Every row gives one point. The points of each table are mixes of a few directions, plus a little noise. Count the directions of each table, and those that both share. Where both have some left over, give the other angles between the two spaces (their principal angles), to ten degrees, smallest first.

First, 7 rows:
[[-13 -45]
 [ -8 -27]
 [ -3 -16]
 [  2  15]
 [ 25 103]
 [-23 -78]
 [ 11  50]]
Second:
[[-64 -29]
 [-21 -10]
 [-39 -17]
 [ 68  32]
 [ 56  27]]
Directions: first 1, second 1, shared 0; angles 50

First (8 x 4):
[[ 36  60  37 -76]
 [-20 -33 -19  43]
 [-11 -20 -13  27]
 [  1   0   0   0]
 [-36 -62 -37  80]
 [ 43  74  44 -94]
 [ 13  20  11 -23]
 [-24 -39 -22  51]]
Second (7 x 4):
[[  -3   24  -35  -18]
 [ -42   37  -28   43]
 [ -24   25  -22   21]
 [  -5  -10   19   20]
 [  25  -49   58   -2]
 [  -9  -42   68   56]
 [  57   14  -60 -118]]
Directions: first 1, second 2, shared 0; angles 50

First (8 x 8):
[[  9 -43  30   8  62 -32  64  52]
 [ 16  -3  -3   3 -58   3  -7 -44]
 [ 10   5 -24  24 -11  -9   9  -2]
 [-70   6 -12  -2  56 -34  16  36]
 [-34  26 -26  14  54   4  -9  35]
 [ 56   7  14 -35 -58   3 -15   9]
 [-36  23 -17  36  35  57 -41 -53]
 [ 52 -16  41 -50 -85   4 -14 -34]]
Second (9 x 8):
[[ 107   19  -27   41  -50   -1  -42   -9]
 [  45   11  -23   15  -36   45   18    3]
 [  75   16  -28   29  -42   22  -10   -2]
 [  14    0    1    6    0  -19  -21   -2]
 [-121  -17   28  -44   47   18   65   11]
 [ -69   -9   13  -24   23   25   51   13]
 [ -55  -10   16  -20   31  -18    3    1]
 [ -33   -9   13  -11   23  -21   -2   -1]
 [  32    2    5   10    2  -53  -58  -11]]
Directions: first 5, second 2, shared 1; angles 80

First, 8 rows:
[[ -6   3   3  15  -7 -37  62  25 -38 -13  30  23]
 [-76 -32  49  -7 -39  43 -11 -15   4   3   4 -28]
 [ 27  16 -21  -3  11  -4 -10  18  18   4 -33   0]
 [ 77  66 -21  34 -16 -42  14  72  73  35 -69 -17]
 [-59 -33  48 -15 -10  38 -28 -83 -37 -15 100   1]
 [-38 -12   0 -37   9  41 -31  -5  -5 -19 -12   1]
 [ 17 -53 -24  14  34 -12   1 -53 -36   6   4   5]
 [ 57  46 -34  -1  19 -25   1  38  21   1 -24  15]]
Second, 10 rows:
[[  10  -41   34   37    4   -1   10  -34   24   20  -13  -11]
 [  21    2  -75  -62  -16   -2    0   23   43  -31  -53   39]
 [   1   35   83   48   49   -5    9  -18  -61   -1  107    6]
 [  -3  -31   -3    0    0   -2    9  -28   -5   -5    9   10]
 [   1   59  -14  -18   -5    5  -18   55    4   -1  -16   -9]
 [  -1  -23   25   30   -6    2    0  -12   18   25  -23  -25]
 [ -44   40   35   17   10    4  -12    6  -89    4   84  -26]
 [ -12 -121   -8    8  -11   -6   28  -98   -1   -1    3   15]
 [  14   45  -51  -40  -21    6  -18   64   48   -4  -71   -2]
 [  10   35  -24  -22   -5    2  -10   40   21   -7  -27    4]]
Directions: first 5, second 4, shared 2; angles 50, 60

First:
[[ -89  -36   19   22   24   59  112   -4  -74   20   -5   39  -51  -53
   -13    7   31   12]
 [  41   95   25  -32  -13  -32  -82   22    2   -7   43  -26   51   77
    29   -7   -1   11]
 [  81   80   -2   -9   -2   -7 -121   30    8  -14   10  -18   62   67
     0  -21  -18  -10]
 [  13  -16  -29   13   -5    9   21   21    0   -6  -41   12    8  -25
   -13   -7    3    2]
 [ -31  -15  -38   -5  -14   -2   63   36   -5   -8  -39   18   -2  -35
    17    4   17    5]
 [ -28  -52   -5   26   25   42   27  -20  -18    8  -14   19  -38  -39
   -26    2   -5  -20]
 [  38  -60  -58  -14  -27  -63  -34  -17  108  -22  -32  -27   -1  -17
    15   11  -35  -30]
 [ -67   13   36    9   34   57   33   -6  -73   17   32   23  -33   -5
    -2    4   17   -5]
 [  14  -41   50   21   -8  -15   53  -54    5   22   12  -10  -14  -16
   -40    0    9   49]
 [  26   32    2  -31  -14  -48  -71   -8   48  -10   33  -31   19   46
    31    7  -19  -13]]
Second (8 x 18):
[[   8  -11   74  -34   25   34  -25  -22   42  -78   83  -48  -38   43
    39  -59  -26  -17]
 [  -6   -6   46   -2  -29    0  -57  -27    3  -13   20  -10    3  -10
    13   11  -12    2]
 [  10    2    8  -22   41   14   28    9   25  -37   37  -25  -23   41
    16  -42   -5  -12]
 [  18   29    3  -38   34  -15   14   13   38  -30   50  -36   -9   67
    29  -35   -3  -11]
 [   2   14 -105   22   25  -20   94   52  -27   65  -76   40   20   -6
   -41   18   31    7]
 [  -2   46   -6    1  -75  -75  -85  -15  -13   62  -23   14   60  -13
     8   78    6   24]
 [ -15  -34  -33   42  -10   22   33    7  -44   38  -68   43    4  -65
   -43   27   14    7]
 [ -16  -44   16   30  -10   42   -2  -15  -25   -4  -26   18  -14  -55
   -21    3   -3    1]]
Directions: first 5, second 3, shared 1; angles 50, 80

First:
[[-30 -10  11 -17   2 -24  45 -20  29  27  12  15  16   0  13  20  10  33
   -6 -42 -42   4 -19   1]
 [-25 -30  77  -3 -29  38 -13 -24 -11 -20 -15  44 -29   1  -7 -14  18   7
  -49  68  34  78  22  28]
 [ 15  24 -21  46  -8  -5 -76  -5 -10 -40 -11 -43 -13   0 -15  -6 -35 -40
   27  50  28 -64  11   0]
 [-16 -24  53 -22   8  26  21  -6  14  20  -2  27  -3   5  -1  11  35  26
  -43  -2   3  81  24  24]
 [  2 -12  17 -15  -6  -1  57  15   9  21  14  28   9   8   4   0  24  21
   -9 -42 -26  26 -34   5]
 [ 54  28 -48  33  -3  12 -54  39 -39 -37  -8 -36 -11   0 -16 -28 -26 -53
   35  33  42 -53   0 -15]
 [ 18  19 -50  -1  32   2 -39  11 -12   0  -9 -39   5 -10  -1   5 -17 -20
   18   5  21 -23  40 -17]
 [ -8  11 -67 -18  -1 -36  20 -10 -20  -1   4  -2  12 -19  21 -11 -33  -4
   36 -17 -20 -66 -24 -44]
 [-10  -7  28  -2   6 -12  41   0  40  30  15   6  16  14   2  26  26  30
  -10 -53 -40  16 -21  18]]
Second:
[[-36   6  -4 -19  -3 -36  13 -34  11   4 -12  21   6 -22  25  11  20  21
  -36   8  -5 -13 -22   3]
 [-44 -12  -8 -25  -2 -26  20 -29 -24  -3 -25  36   7 -30  14 -16   7  26
  -47  28  13 -14 -25 -20]
 [-28 -18  19 -27 121 -71  86  23  39 -19  -2   2  68   4  10  11  -9  34
  -12  33 -36  32 -17  20]
 [ -5 -15   3   7  -2  21  -4   6 -23  -9  -8   4 -10   2 -14 -20  -8   1
   -6  23  12   8  13 -19]
 [ 30   0  -1  29 -57  68 -53  11 -30   1   5 -10 -44  16 -25 -18  -6 -24
   21  -3  25   1  35 -21]
 [ -3  16  -1 -17  26 -47  27  -8  34  12   9  -4  28  -5  22  31   8   4
    5 -27 -25  -8 -24  30]
 [ -7  17 -22 -22 -39 -20   1 -28 -11  20  -2  12   0 -25  20   8  14  -2
  -13 -32   5 -40 -37   6]
 [ 47  14  22  69 -53  83 -92  17  27  -1  22 -38 -62  46 -29  11  -1 -34
   51  -6   2  33  77  -1]
 [ 54  18  -2  21 -24  29 -29  27  12  13  31 -36 -12  23 -11  21  -6 -38
   56 -52  -9  -7  12  23]
 [-13 -25  -4 -19  30  -2  38  17 -39 -14 -14  16  17 -10 -13 -32 -16  14
  -18  31  16   2 -13 -22]]
Directions: first 5, second 4, shared 0; angles 30, 30, 40, 70

First (10 x 32):
[[  14    5   -4   -6   17    2  -13  -14   15    6    6  -10    5   -1
     3   -1  -14  -21    7    9   15   -8   -5   -5  -12   -1   -7    4
    10    3    0    2]
 [  44   17  -14  -18   55    5  -44  -46   47   19   18  -34   15   -4
     9   -2  -45  -70   25   30   48  -26  -17  -16  -40   -3  -22   14
    34    9    0    8]
 [  34   13  -11  -14   43    4  -34  -36   37   15   14  -26   12   -3
     7   -1  -35  -54   19   23   38  -20  -13  -12  -31   -2  -17   11
    26    7    0    6]
 [ -30  -12    9   12  -38   -3   30   31  -32  -13  -13   23  -10    3
    -6    1   30   47  -17  -20  -33   18   12   10   27    2   15   -9
   -23   -6    0   -5]
 [ -36  -14   11   15  -45   -4   36   37  -39  -15  -15   28  -12    3
    -8    1   37   57  -20  -24  -40   21   14   13   33    2   18  -11
   -27   -8    0   -7]
 [  63   25  -20  -26   80    7  -63  -66   68   27   27  -49   22   -6
    14   -3  -65 -101   35   43   70  -37  -25  -22  -58   -4  -31   20
    48   14   -1   12]
 [  31   12  -10  -13   39    3  -31  -32   33   13   13  -24   10   -3
     7   -1  -32  -49   17   21   34  -18  -12  -11  -28   -2  -15   10
    23    7    0    6]
 [ -69  -28   22   29  -88   -8   69   72  -75  -30  -29   53  -24    7
   -15    3   71  110  -38  -47  -76   41   27   24   64    4   34  -22
   -53  -15    1  -13]
 [  25   10   -8  -10   32    3  -25  -26   27   11   11  -19    8   -2
     5   -1  -26  -40   14   17   28  -15  -10   -9  -23   -1  -12    8
    19    6    0    5]
 [ -76  -30   24   31  -96   -9   75   79  -82  -32  -32   58  -26    7
   -16    3   78  121  -42  -52  -84   44   30   27   69    4   37  -24
   -58  -16    1  -14]]
Second, 8 rows:
[[ -45    9    8    2   12  -10    7  -11   -7   12   -5   -7  -26  -15
    28    6   37   -3   17  -14    7   -7   -4   19  -19  -17    4  -33
    -8  -41   -9   -4]
 [ -22   52  -59   24   -7  -25   20   11  -60   31  -15   19  -60  -35
    67  -24   13  -23    5  -50   10  -18   59   41   -5   -5  -47   -8
     4    3   -6   22]
 [ -37  -77  118  -38   34   27  -24  -38   95  -35   22  -47   63   37
   -75   54   38   37   19   67   -9   19 -111  -43  -23  -19   89  -41
   -21  -73   -4  -44]
 [  15   40  -60   20  -16  -14   13   19  -49   19  -12   24  -34  -20
    40  -28  -17  -19   -9  -35    5  -10   57   23   11    9  -46   19
    10   35    2   23]
 [  64   10  -42    8  -24    5   -2   23  -18   -4   -1   22   14    9
   -13  -22  -56   -7  -25   -1   -5    4   35  -11   30   26  -30   51
    15   70   12   18]
 [ -80   22    7    6   20  -20   14  -17  -19   24   -9  -11  -51  -30
    54    8   65   -8   29  -29   12  -15    0   36  -34  -29    2  -58
   -13  -70  -16   -4]
 [  58  -17   -3   -5  -14   15  -11   12   15  -17    8    7   39   23
   -41   -5  -47    6  -20   23   -9   11   -2  -27   25   21    0   41
     9   50   12    2]
 [  45  -39   32  -17   -4   23  -17    0   42  -27   13   -7   56   32
   -61   11  -34   17  -14   41  -11   16  -35  -39   17   15   27   28
     3   26   10  -11]]
Directions: first 1, second 2, shared 0; angles 80

First (9 x 32):
[[  23  -24  -16    5    0   13    7  -17  -19    8   36  -11   35  -41
    -8   20   -1  -30  -35   27    0  -14    1  -41  -27   13  -18   -9
    34    9  -12   24]
 [  33  -18   -9   23   30   24   10  -18   -8  -21   47   -7   30  -31
    -1   18   22   -9   -6  -43  -11  -23  -13  -32  -63   -4   -8   17
    19    7   26   22]
 [ -12  -36   50    0  -16   -2   15   22  -29  -44   -6  -14    3   17
    65   50   11   -6   21   -4    3  -24    5  -13   30   -1   10    2
   -21   13   18  -19]
 [  24  -24  -26   23  -16   17    1  -32  -24  -11   17  -25   46   -4
     8   15   25  -20  -43   22   10   -3  -19  -22    9  -30  -19    6
     2   30   -7    0]
 [  30    5  -31   14    0   11   -2  -31   -6  -30    0  -21   25    3
   -23   -7   36   13  -61  -33    1    4  -14   -4   -5  -31  -18   22
   -20   31   12   -7]
 [  49  -35  -20   13  -27   16  -17  -16  -24  -15   35   -1  -33  -20
     0   18   57   17   15   37    1  -10   13  -14   12   13   -7  -39
   -19   35   34    6]
 [ -79   57   15  -21    9  -30  -10   34   53   76  -60   37  -28   49
    -4  -60  -80   -2   67   25    7   41   -5   64   34   -3   30    1
    14  -64  -53  -14]
 [-105   95   56  -91    8  -73    2   80   65   57 -108   45  -85   33
   -45  -64 -118   28   19   -7   -9   41   51   72   41   66   33   -6
    -2  -79  -56  -18]
 [  38  -22  -19   34   12   27   -6  -23   -8  -21   39   -2    6   -6
     9    9   48    9   24  -25   -3  -13  -18  -10  -29  -22   -2    5
    -7   18   38    7]]
Second (9 x 32):
[[ -12  -37  -21   33   27   18  -21  -20  -20   39   22  -15   -1   -7
    15   33   36    4   40    7   33  -34  -59    8   23  -10   11   11
    -4  -46   12   22]
 [  12   30    7  -16  -11   -7   14    7   19  -19   -9   11    9    5
   -16  -33  -27   -5  -24   -7  -23   29   32   -6  -27    0  -10   -4
     8   28  -13  -12]
 [  -2   37    8  -44  -21  -26    5    1    0  -39  -51  -22  -20   -9
   -59  -13   -1   33 -121  -41   -5   13   25    4   30   18  -23   15
   -31   24   -2  -10]
 [  13   67   -6  -23  -47  -21  -11    4   56  -26  -29   50  -17  -15
   -51  -60  -32    0  -57   -5  -40   55   67   14  -24    5  -16  -18
    12   69    2   -1]
 [  11   29  -16   -4  -32  -14    2    4   14  -43  -42   12    6   61
    14  -28    9   13  -11    2  -11   33   35   30   25  -37    3    0
   -43   52   -5  -55]
 [  -4   22   -5  -12  -43  -21  -30    7   25  -17  -27   34  -37  -19
   -23   -1   10   12  -32    7   -8    9   40   22   27   17    2  -19
   -16   41   25    6]
 [  26  -51  -10   -5   30    7   22   19  -46    3   34  -12    1   20
    50   44   20   -6   73   43    5  -40   18  -23  -16   29   20  -29
   -14  -26  -10  -23]
 [  27  -37  -53   46   81   46    9  -31  -15   78   78  -16   42   -2
     6  -11    7  -20   93   19   16  -19  -67  -19  -72  -19    6    6
    45  -72  -25   26]
 [ -72  -62  100   26   16   21    9   11  -32   21   22  -37   17  -37
    65   71  -22  -32   36  -26   31  -43  -89  -31   31   -1    4   37
    43  -65   13   53]]
Directions: first 6, second 6, shared 3; angles 30, 70, 90

First (10 x 32):
[[  13   22   36   -6   58   51   -3  -11   13  -13   11   13   53  -29
    -7    8  -38  -14  -25  -41  -37   23   32  -19   10  -40    4   81
    17  -19  -16   15]
 [  17   29   48   -8   78   68   -4  -16   15  -18   15   19   70  -39
    -9   10  -51  -18  -35  -55  -52   29   43  -26   11  -53    5  110
    21  -24  -22   21]
 [   3    2    4   -1    6    6   -1   -2    3   -1    1    1    6   -3
    -2    0   -4   -1   -3   -6   -4    3    4   -3    1   -3    1   10
     2   -1   -2    3]
 [  -8  -13  -20    3  -33  -29    2    7   -6    8   -6   -8  -30   16
     5   -5   22    8   15   22   22  -13  -17   12   -5   22   -2  -46
    -9   10   10   -9]
 [   4    6   14   -1   20   18   -1   -5    4   -5    3    5   18  -10
    -3    3  -12   -5   -8  -14  -15    8   11   -6    3  -14    1   28
     6   -4   -5    6]
 [   0    3    4   -1    7    6    0   -2    1   -1    1    1    7   -3
    -1    2   -4   -2   -3   -6   -4    4    3   -3    1   -4    0   10
     1   -2   -1    2]
 [  -6  -10  -16    2  -25  -22    2    4   -5    6   -5   -6  -24   14
     4   -3   17    6   11   19   16  -11  -14    8   -5   18   -1  -35
    -8    9    9   -7]
 [   2    4    8    0   13   13   -1   -3    2   -3    2    3   12   -6
    -1    3   -8   -2   -6  -11   -8    5    7   -4    2  -10    1   18
     3   -4   -5    3]
 [  -9  -15  -24    4  -38  -33    3    7   -8    9   -7   -9  -33   20
     5   -5   24    9   17   27   25  -15  -22   14   -7   26   -2  -56
   -10   11   11  -11]
 [ -19  -30  -51    8  -84  -75    5   16  -17   19  -16  -20  -78   44
    11  -10   55   22   38   62   55  -34  -46   29  -12   59   -4 -121
   -22   26   23  -23]]
Second (8 x 32):
[[-20  28 -41 -11  23  41  -2  33 -35  21  10 -16 -16 -19 -29 -52  15  -1
  -20  29  -6 -23  20 -16  20   6 -15  19 -14  26  -2  41]
 [-36  54 -50  11  29  42 -22  51 -56  68   8   8 -26 -23 -11 -26   8  -3
  -38  -7 -29  49 -27 -35  49  36 -12  20  -6  28  44   6]
 [ 17 -21  21 -21  -3  -7  -2 -19  12 -41   4   5  21   6   3   5  13   0
   14   6  17 -25   9  14 -36 -28  -7  -7  -4   0 -17   2]
 [ 18 -37  53  -5 -25 -40 -15 -19  36 -33   4  16  19  27  23  40  -5  -5
   20 -20  31  25 -16 -10 -38 -25  -7 -16  17 -33 -25 -41]
 [ 30  -2 -23  15  -7  -9  10 -24   7 -18  35  -7   8  37  21  16 -16 -23
   45   0  -6 -29   1  -9 -24  -5  18  17 -11 -18 -38 -29]
 [ -9   0 -33   3  19  25   5  31 -20  27  -5  10 -11 -33   1 -17   5  32
  -23 -23 -25   9   4  20  32  18   5  -2  -8  39  67  18]
 [  9 -38  22  17 -21 -30  18   1  39  -9   0 -18  -9  16   0   6 -24   3
   14  -7  17  -9  20  -5  -5  -5   7  -5  14 -25 -29  -7]
 [-10  17  53 -11 -13 -19  10 -53  16 -18 -58   4  12 -12  -7  26   2  -5
   -9  20   3   4 -12  40   2   4  10 -23  12 -18  -1  11]]
Directions: first 1, second 6, shared 0; angles 80
